Each row is a point. Any point is a mix of the corners, with weights that add up to 1. It lies inside the corners' shape when no weight is negative. Is each point inside? If not, which corners have a negative weight?
(in the rows, 128 means zero)

Corners:
(1): [112 118  96]
(2): [142 156 235]
(3): [123  82  82]
(4): [145 122 104]
Points:
[118 105 118] -> outside (4)
[130 112 139] -> inside
[131 102  97] -> inside
[125 112  84] -> outside (2)
[133 141 156] -> outside (3)
[121 132 158] -> outside (4)
[131 120 105] -> inside
[140 150 217] -> inside
[131 127 135] -> inside

Corners:
(1): [166 126 138 168  63 150  96  96 138  80 153]
(2): [ 79 164 139  82  96 109 119 159 159 213 139]
(3): [ 61 162 137 128 104  78  79 152 117 167 116]
(4): [121  56 108 154  96 154 118 119 134 144 187]
(5): [ 95 134 137 150  72  90 146 113 134 241 113]
(6): [160 125 164 149 134 169 133 116  81  64 119]
(7): [121 144  84 164 162  62 171 136 150 157 137]
(8): [125  84 168 158 108 180 110  55 146  37 134]
(9): [180  88 101 188 171  56 145 153 186 183 101]
(10): [115 117  94 162 134 178  98 104 139 123 139]
(11): [ 49 161 147 124  63 134 125 165 148 126 115]
(12): [ 82 133 116  78  66 135 110 115 100 102  86]
Points:
[ 96 130 131 120  89 151 123 117 129 128 141] -> outside (3, 9)
[114 128 131 160 123 116 129 122 146 141 138] -> outside (12)
[ 97 134 123 124 102 132 112 127 134 140 123] -> inside
[126 121 116 146 114  98 130 136 144 170 115] -> outside (8)
[102 126 130 138 114 109 129 128 135 160 117] -> outside (1)
[120 143 134 136 124 116 123 135 145 115 109] -> outside (4, 5)
[115 100 106 143 138 134 140 130 141 137 143] -> outside (1, 3, 5)
[107 114 115 145 122 129 150 119 144 156 124] -> outside (1, 3)

Corners:
(1): [182 133 206 148 170 173 142 151 107  71 150 142  51 122 125 112 163 187
 116 105]
(2): [187 130 248 140 197 135  99 131  69 110 154 111  65  81  85 174 149 146
 108 146]
(3): [141 108  66  94  84 103 100 117 153 156 165 122 114 129 109 160 134 116
 126 137]
(4): [ 98 168 103 151  73 163  93 118 133 150 160  79 111 130 121 179 124 115
 119 176]
(5): [ 78 112  87  94 122 144  90 131 140 125 185 116 141 160 134 124 104 147
 133 183]
(6): [177 137 219 170 166 128  69 116  94 106 191 125 133 159 124 145 179 128
 123  93]
(7): [123 135 194  98 105 118 161 179 176 182 172 134 134 137  94 120 123 141
 148 140]
(8): [124 103 205 165 167 122 138  87 129 101 139 104  96 120 138 121 142 111
 117 105]
(9): [ 81 103  84 139  91 108 133 166 138 129 145 125 177 102 143 154 136 156
 136 149]
(10): [142 123 152 136 144 140 169 170 149 165 156 192 122 117 157 140 117 130
 120 173]
(11): [176 180 214 101 177 111 117 133 127 105 154 113  78 113 142 138 165 105
 147 151]
(12): [127  99 119 147 105 122 130 131 169 102 178 108 133 140 120 207 132 133
 147 188]
(13): [200  87 218 143 150 161 110 150  96  73 125 128 114 112 144 120 155  87
 114 114]
(14): [160 135 190 111 160 139 137 178 161 143 170 155 118  80 157 165  75 156
 148  95]
(15): [109  85 121  98 125 171 121 145 156 146 140  86 139 146 152 191 174 122
 118 150]
(16): [130 111 112 111  95 115 103 158 164 135  90 112 141 163 148 156 114 167
  88 170]
(17): [153 122 148 123 124 126 164 154 113 187 156 110 122 145 150 138 104 147
 196 140]
(18): [109 125  81 123 146 164 131 114 173 127  98 115 164 127  83 169 104 139
 149 161]
(19): [173 125 147  99 117 147 182 129 156 126 181 123 159 112 160 122 108 164
 114 140]
(20): [101 119 104 103  55 165 103  86 150 136 136 150 144 127 139 162 125 173
 159 197]
(21): [ 95 125 121 109  91 131 151 141 107 107 158 138 151 184 139 191 118 116
  98 121]
Points:
[143 141 168 113 134 155 125 150 132 135 144 124 123 133 138 149 124 144
 128 148] -> outside (3, 8, 9, 12)
[159 135 196 129 137 135 137 148 114 118 161 139 111 120 149 119 126 147
 123 125] -> outside (3, 12, 15, 18)
[147 122 154 127 142 139 118 132 140 125 151 122 116 114 135 148 129 141
 135 147] -> outside (7, 21)
[159 151 167  80  66 148  83 117 175 139 136 110 151 133  93 207 136 132
 129 160] -> outside (1, 5, 8, 9, 10, 17)

Corners:
(1): [111 137 148 136 134 119 124 136  85  50 149 104 141 118 159 181 118 128
 109 104]
(2): [155 202 103 137 165  97 173 156 121 139 161 128 155  86 164 100 124 148
 140 109]
(3): [148  87  66 114 129 122 104 178 162  88 109 119 166 110  95 164  85 117
  98  96]
(4): [138 148 145 109 120 132  43 125 116 132 120 151  76 140 116 121 101  81
 126 104]
(5): [131 132 151 105 168 134 170 172 157 150 126 125 138 104 100 117 159 184
 132 110]
(6): [121 117  77 108 145 123 158 114 107 156 122 126 147 109 145  91 144 125
 130 148]
(7): [128 111 165 107 136 106 168 124  85 146 120 102 119 115 142 165 140 110
  57 179]
(8): [128  99 119 112 140 128 136 132 126 112 107 239 176 125 145 103  67  96
 100 100]
(9): [139 130 133 154  99 146  47 160 115  97 131 121 129 173 153  98 131  84
 138  99]
(10): [136 172 162 100 164 113 176 189 100 122 122 114 121 132 157 159 122 203
 131 147]
(11): [142 146 164 142 149 113 178 123  88 164 129 120  81  90 147 123 151 118
 134 177]
(12): [137 182 121 109 160  68 146 145 163 143 131 145 152 119  78 157 148 159
 122 115]
(13): [150 141 151 130 139  93 131  97 102 141 100 118 110 151 151  96 128  93
 146 106]
(14): [117  99 164 140  55 127 177 106 115 143  96 100 130 130 139 198 128 113
 124 100]
(15): [141  90 137 111 148 125 175 127 110 147 198 112 147 126 106 106 125 182
 114 127]
(16): [136  96 143 100 154 118 139 155 160 154 153 119 120 163 140 138 134 112
 127 120]
(17): [141 141 117 115 131 115  61 121 110  97 123 153  91 125 168  81 121 140
 128 123]
(18): [137 120 147  90 125 137 127 108  86  79 156 105 120 138 179  99 124  94
  73 206]
(19): [ 54 125 129 145   7 102 109 123 108 109 126 122  87 141 158  90 129  89
 114  87]
(20): [ 58 106 105 163 109 129 116 127 183 147  99 112 160 147 128 113 144 113
 127 106]
(21): [114 169  83 189 134 112 110 111 101  70 107 119 145 156 150 145 144  85
  78  98]
Points:
[134 122 130 115 146 120 145 139 121 132 128 128 138 120 140 123 129 136
 119 137] -> outside (4, 19, 21)
[125 139 123 134 116 116  83 139 141  99 122 141 119 140 143 106 119  84
 119 100] -> outside (6, 7, 10, 14, 15)
[128 141 126 126 106 111 118 137 103 112 140 113 116 133 144 132 131 115
 116 123] -> outside (5, 8, 13, 20)
[127 136 115 121 128 113 132 140 139 135 128 135 126 126 134 108 125 129
 129 110] -> outside (1, 7, 9)
[136 130 140 126 140 120 137 112 113 145 136 135 122 127 142 102 137 112
 118 140] -> outside (1, 3, 10, 19)
[101 143 125 150  98  99 128 146 126 118  97 104 121 132 126 144 158 141
 129 104] -> outside (2, 4, 8, 15, 16, 18)
[127 128 139 129 125 118 134 140 133 138 123 131 126 131 127 128 129 134
 123 108] -> outside (1, 6, 18)
[130 131 132 126 125 113 119 132 117 113 126 133 125 134 142 126 117 117
 112 118] -> outside (5, 6)

Corners:
(1): [114 135  82 164  97 161 147 117 101 102 148 115 164 132  45  30 125 152
  62 101]
(2): [161 109  87 142 166 132 132 106 185 172  92 119 139 179 132 142 126 127
  93 112]
(3): [153  95 154 120 100  98 138 102 140  94 144  83 125  74  55 177 175  56
 155  88]
(4): [ 87 161 137 116 158 109 153 160 155 140 184 135 103 149  81 132  69 164
 134 104]
(5): [ 96 108 112 171  95 118  74 148 176 155 182 118 174 138 102  59 144  99
  60  85]
(6): [143 161  73 175 108 129 121 145 165  78 188 132 146 113 118  72 118  69
 168 189]
(7): [168 111 153 132 179  88  88 113  99  84  98  62 136  83 147 173 159 157
 173 184]
(8): [103 183  96 192 123 165 128 124 181 130 118  76 150 206 126   9  83 167
  75 175]
(9): [190 169 165 120 111 175 177 141 110 102 149 138 118 163  98 127 134 134
 192 161]
(10): [117 118 153  76 152 155 131  94  97 147 133  92 104 102 128 189 104 138
 164 155]
(11): [142  98 128  48 105 108 155  74 158 136 111 114 157 165  82 101  90 124
 124  84]
(12): [144 121 109  87 121 108  77  64  73 129  89 146  64 136 135 187 104 162
 137  82]
(13): [ 85  82 140  86 108 104 106  91 121 184 108 137  92 113 112 178 121 173
 121 182]
(14): [104 168 118 161 116 170 141 153 129 104 140 166 145 156 121  85 147 168
 189 135]
(15): [118 114 143  99 136 127 124  75 173 153 150 102 124 123  95 153 163 141
 102 168]
(16): [150  91 120 118 128 133 107 108 152  94 124 167 107 123 101  99  89  94
 110  94]
(17): [104 109 146 125 178 106 149 136 110 170 125 104  66 178 149 140 154 186
 171 160]
(18): [100  46 111  49  95 112  84 110 162 127  99 125 115  79  82 156 158  75
  52  77]
(19): [160 123 123 147 197 104  84 154 156 117  96 138 118 163 113 158 154  82
 177 189]
(20): [148 145 149 136 100 101 116  62  96 160 111 136 128 127 115 131 160 128
  63 129]
(21): [168 188 156 157 141 180 150 124 131 176 108 106 158 138  78  54 144 160
 139 199]
Points:
[122 123 130 126 121 123 121 115 132 122 140 122 116 125 101 131 133 128
 125 134] -> outside (2, 11, 21)
[126 137 143 139 139 125 119 121 126 142 126 115 121 137 119 142 145 151
 150 152] -> outside (1, 6, 11, 16, 18)
[121 118 116 127 129 119 112 109 138 127 125 120 119 136 112 121 126 130
 115 126] -> outside (9, 21)
[128 116 125 111 123 135 129  96 125 146 109 127 111 147 103 126 131 146
 116 130] -> outside (4, 5, 6, 7)
[137 111 122 112 127 125 112  97 132 139 114 120 123 134 110 125 127 129
 108 138] -> outside (3, 4, 14)
[122 116 127 120 130 127 119 117 134 135 128 116 119 136 104 127 131 137
 127 121] -> outside (6, 20)
[119 104 123 109 120 125 107 116 142 134 129 119 127 120 102 128 136 115
 105 117] -> inside
[131 119 127 121 135 121 114 109 129 138 120 122 122 124 102 135 136 129
 129 136] -> outside (8, 9)

Corners:
(1): [151  97 111 161 133 126 113 148 119 116  44 172  88 135 135  48 160  38
 132  98]
(2): [ 82 163 104 137 139 132 111  49 135 153 135  97 170 166  81 131 108 184
 138 156]
(3): [166 164 147 128 143 149 158 130 138 144 115 111  76 138 143 142 131 164
 166 134]
(4): [110 138 143  68 169 128 128 101 148 118 121  78 181 148 103 133 149 154
  15 140]
(5): [145 123  96 140 188  96  67  89 157 118 138  96 121 162  79 189 145 121
 133 151]
(6): [166  99 114 135 155  98 158  92 173  91 185 121 129 130 142 107 154 171
 108 140]
(7): [130  85 121 115 142 168  92 103 104 116 137  96 169 152  74 167 117 151
 117  53]
(8): [140  94 108  93 137 139 102 127  93 100 113 105 110 144 209 131 160 130
 210 115]
(9): [ 73 203 119 142 158 146 146  83  77 112 112 124 139 124 168 141  96 143
 156 155]
(10): [135 164 151 130 160 150  91  21 123 114 167 146 121 104 143  87 146 129
 163  61]
(11): [118  75  77  52 142  80 105 120 134 123 148 123 137 130 136 162 105 168
 152 117]
(12): [103 249 156 195 134 149 109  88 147  93 154  89 163 137 153  63  96 105
 136  69]
(13): [148  97 159  99  76  81 155 154 205 133 108 152  93 170 172 201 137 166
 165  62]
(14): [146  79 120  94 118 121 113 126 129  94  89 103 153 103 142 123  84 127
 102 202]
(15): [181  67 112  82  87 124 143 126 163 130 107 144  77 196 127 132 195  71
 147 103]
(16): [176  99 128 107 130 133 163 116 119 121  67 131  98  96 131 118 183  69
 129 120]
(17): [126 203 140 170 134 153 134 153  38  73  94  97 127  84  95  47 181  89
  52 170]
(18): [120 181  72 135  99 155 162 165  96 105 137 118 119  97 146 197 145 142
  95 168]
(19): [ 95 165 165 152 106 127 209 132 197 168 174 142 103 109 168 125 105 135
 135 118]
(20): [172 152 149 143 129 124 123 205  88 114 111 135 139  91 138 154 162 102
 149 118]
(21): [155 151 111 142 110 117 150  52 146 160 152 100  98 145 106 117 137 108
  74 133]
Points:
[133 141 127 123 127 130 145 113 125 126 127 117 123 119 134 130 134 140
 112 131] -> outside (5, 12, 15)
[131 152 134 124 126 125 133 125 138 124 125 124 111 134 152 138 131 127
 140 119] -> outside (2, 6, 7, 16)
[141 138 119 133 128 130 130 116 126 119 124 121 115 132 130 129 144 120
 137 125] -> outside (4)
[133 133 133 117 137 128 130 106 144 115 148 109 138 118 148 149 113 151
 130 118] -> outside (1, 2, 15, 17)
[132 138 116 122 143 131 130 100 119 125 130 117 124 130 119 123 148 125
 116 130] -> outside (12, 13, 14)
[130 145 102 141 124 146 104  96  76  98 130 116 143 121 128  91 138 115
 133 126] -> outside (3, 4, 5, 13, 16, 19)
[135 138 128 124 128 134 141 111 129 120 126 118 126 129 135 118 141 127
 121 120] -> outside (5)
[130 131 109 110 157 132 110  96 130 118 133 121 138 148 112 142 146 131
 131 104] -> outside (8, 13, 14, 17, 19, 21)
[126 101 133  85 149 120 131 101 145 129 132 121 134 142 152 169 119 164
 167 122] -> outside (1, 12, 17, 18, 21)

Corners:
(1): [127  98 107 194 120  90 153 155 157 171 112 138 139 157 116 107 114 122
 142  76]
(2): [124 132 167  56 177 157  75  98  78 142 113 119 111  88 162 169 129  88
 189 151]
(3): [108 135 112  95  88  86  91  92 142 110 126 191  98 163 123  75 142 111
 154  96]
(4): [163  74 100 114 124 166 103 116 152 162 144 110  95 161 106 145 135 111
 127 147]
(5): [180 127  90 113 133 148  85  59 140 136 124 160 160 125 142  84 172  77
  92  85]
(6): [ 90 120 103 125 173 124 159 115 157 152  72 112 114  69  89 161  99 157
 199 166]
(7): [106  86 162  83 121 105 140  68 119 181 102 182 142  72 132 153 166 130
 112 170]
(8): [174 137 112 126 128 115 111 163 105 112  86 174 118 111  66  83 175 100
  83  46]
(9): [107  70 132 183 159 135 148 162 167 172  86 118 103 108 117 108 106 152
  99  82]
(10): [129 108 158 144 158 111  99 105 176 147 156 164 194 145  73  89  80  78
 123 137]
(11): [ 85 125 168 111 132  94 178  74  97  78 119 132 179  93 151 148  94 186
 157 150]
(12): [166 101 168 170 152 141  60  74 167 169 152 146 131 166 111 177  95 171
 129 139]
(13): [111 132 137  54 119 149 134  88  84 130 125 109 135 158 117 140 178 134
 169  70]
(14): [127 165 132 133 136 124 112  89  82 120  76 126 146 121 131 116 126 114
 109 124]
(15): [164 160 175  63 104 149 156 159  88 130 147 122  88 185 160  82  76 156
 106  62]
(16): [150 122 116  67  95 152 129 153 115 161  83 109 163 102 147 114 115 159
 112 137]
(17): [ 94 100 101  81 149 177 121 176  72 173 139 155 116 156 116 104 150 140
 193 108]
(18): [ 98 146 155 127 155 100 160 134 147 119 128 158 116 170 147 164 132 175
 120 115]
(19): [ 69 170 168 177 128 126 135 174 147 126 182 138 130 141 104 137 169 193
 172 109]
(20): [107  89 157 185 110 169  93  73 132 126 112 191 175  93  97 137  93  95
 133 132]
(21): [106 133 126 135 128 151  85 130 148 151 191 152 117 147 116 168 104 178
  95 110]
Points:
[126 129 137 105 131 132 116 112 114 136 126 144 132 133 123 130 129 132
 140 117] -> outside (9)
[147 113 109 122 126 141 126 109 124 147 114 149 151 123 121 118 117 113
 107 123] -> outside (2, 3, 9, 12, 13, 19)
[115 121 140 122 129 138 121 115 119 138 124 149 137 128 115 129 136 134
 141 111] -> inside
[131 108 116 117 137 129 126 115 137 160 123 140 134 144 133 118 109 144
 125 127] -> outside (2, 8, 13, 19, 20)
